Each point is reached from the start by the listed moves, each made once or not at all, plus a little noise. Is the number of moves made odd or even? Then give how often each move was made.

Moves:
(1): [ 1.99 -0.86  0.54]
(2): [1.01 2.79 0.52]
(3): [-0.61 -0.33  2.17]
Start: [ 0.94 -1.20  1.37]
Points:
[1.26 1.28 4.17] => even (0, 1, 1)
[ 2.92 -2.21  1.86] => odd (1, 0, 0)
[1.99 1.56 1.75] => odd (0, 1, 0)
[3.53 0.35 4.62] => odd (1, 1, 1)

Moves:
(1): [ 1.87  0.15  0.49 -1.71  0.27  1.57 -0.16 -0.33  1.78]
(2): [ 0.33  2.79 -1.30  1.00 -0.15  0.44 -1.83 -2.07 -0.93]
(3): [-0.41  0.62  2.95 -0.81 -0.05 -0.79 -1.24 -0.29 -0.73]
(4): [ 0.70 -0.57  2.16  2.23  0.75  0.02  0.50 -0.12  1.06]
(5): [-0.95 -0.46  0.80  0.24  2.59  0.97 -0.49 -2.70 -0.02]
(6): [ 0.47 -1.99  0.48  1.62  0.18  2.93 -1.79  0.98 -1.14]
(7): [-0.56  1.30  0.11 -0.42 -0.40  1.09  1.40  1.31 -0.53]
(8): [-1.27  1.67 -1.88  0.17  1.44 -0.74 -2.01  2.12  0.54]
Start: [-2.89  2.11 -2.06  1.08 -0.72 -1.77 -2.61  0.39 -2.27]
Points:
[-1.21  4.59  3.19  1.92  2.60  0.30 -5.95 -5.12 -0.99] => odd (1, 1, 1, 1, 1, 0, 0, 0)
[-3.94  3.23  2.03  4.06  1.03  0.56 -5.81  4.25 -2.72] => odd (0, 0, 1, 1, 0, 1, 1, 1)
[-3.70  2.35  0.94  3.32  2.21  0.28 -1.31 -1.14 -1.68] => odd (0, 0, 0, 1, 1, 0, 1, 0)
[-3.24  4.12 -2.51  2.57  1.69 -0.34 -4.77 -4.50 -3.34] => even (0, 1, 0, 0, 1, 0, 0, 0)

Moves:
(1): [ 0.47  2.83  1.40  1.58 -0.23  0.52  0.19 -0.06 -1.92 -1.66  0.31 -0.59]
(2): [-0.62  0.78  1.20  0.67  0.29 -0.93  1.46  1.52  1.62  0.17  0.36  1.13]
(3): [ 0.92  0.24  0.48  1.20 -0.99 -0.47  1.78  0.58  0.14 -1.07 -1.84  0.63]
(4): [-0.41  0.59 -0.93 -1.02 -0.66 -0.86 -0.28  0.68  0.77  0.09  1.65 -1.88]
(5): [ 0.41  0.51  0.83  1.68  1.46 -1.53 -0.09  0.18  0.39  0.64  0.76 -0.63]
(6): [-1.14 -2.64  0.57 -1.26 -0.11  0.69 -0.23  2.13  1.58 -1.03  1.36 -0.43]
(7): [ 0.16  0.76 -1.11 -0.38  0.40  0.55  0.11 -1.23  0.84 -0.92 -0.37 -0.49]
(8): [-0.29 -0.31 -0.09 -0.91  0.77  1.95  0.31  1.05 -0.95  0.43 -0.89  0.21]
(9): [ 1.88  0.61  1.30 -1.16  2.12 -1.57 -1.15 -0.57  0.31  1.32  1.67 -0.32]
(10): [ 0.35 -0.54  0.03  1.17 -1.28  0.69 -0.77 -0.88  2.18  0.51 -1.07 -0.28]
(11): [ 1.31  0.25 -0.73  0.83 -0.87 -0.57  1.21 -1.38  1.13  0.78  0.98 -0.48]
(12): [ 0.08  0.89 -2.38  0.67 -2.32 -0.24  0.36  2.63  1.70 -1.17  0.96 -0.14]
Start: [-0.64 -0.40  0.07  0.94 -1.86  1.13  0.01  0.49 -0.48  1.24  2.22  0.62]
Points:
[ 1.94  0.93  0.33 -0.50  0.77  1.90  1.18  0.57  0.03  1.38  0.68  0.77] => even (0, 0, 1, 0, 0, 0, 1, 1, 1, 0, 0, 0)
[-1.00 -1.81  2.31 -1.52 -0.82  1.15 -0.68  4.74  5.04  2.72  5.35 -1.09] => even (0, 1, 0, 1, 0, 1, 0, 1, 1, 1, 0, 0)
[ 0.07 -0.29  3.45  4.34 -2.29  3.26  1.31  3.33  1.12 -0.75  0.80 -0.30] => even (1, 0, 1, 0, 1, 1, 0, 1, 0, 1, 0, 0)
[-0.23  2.13  0.83  5.55 -3.56  2.81  2.86  6.30  5.22 -2.82  2.05  0.03] => odd (1, 1, 1, 0, 1, 1, 1, 1, 0, 1, 0, 1)
[ 3.68  4.36 -1.31  3.63 -4.12  0.80 -0.13 -1.21  3.61  0.18  4.93 -1.26] => even (1, 0, 0, 0, 0, 0, 1, 0, 1, 1, 1, 1)
[ 2.82  2.32 -2.00  2.85 -3.70 -1.19  1.36  1.01  7.43  1.84  4.54 -0.07] => even (0, 1, 0, 0, 0, 0, 1, 0, 1, 1, 1, 1)
[ 2.16  4.13 -0.06 -0.15 -0.42  1.01  0.67 -0.94 -0.27  1.44  5.72 -2.80] => even (1, 0, 0, 1, 0, 0, 1, 1, 1, 0, 1, 0)
[-1.69 -0.26 -0.32  2.11 -3.48 -0.10  3.60  9.49  4.81 -0.75  4.31 -0.58] => odd (0, 1, 1, 1, 1, 1, 0, 1, 0, 0, 0, 1)
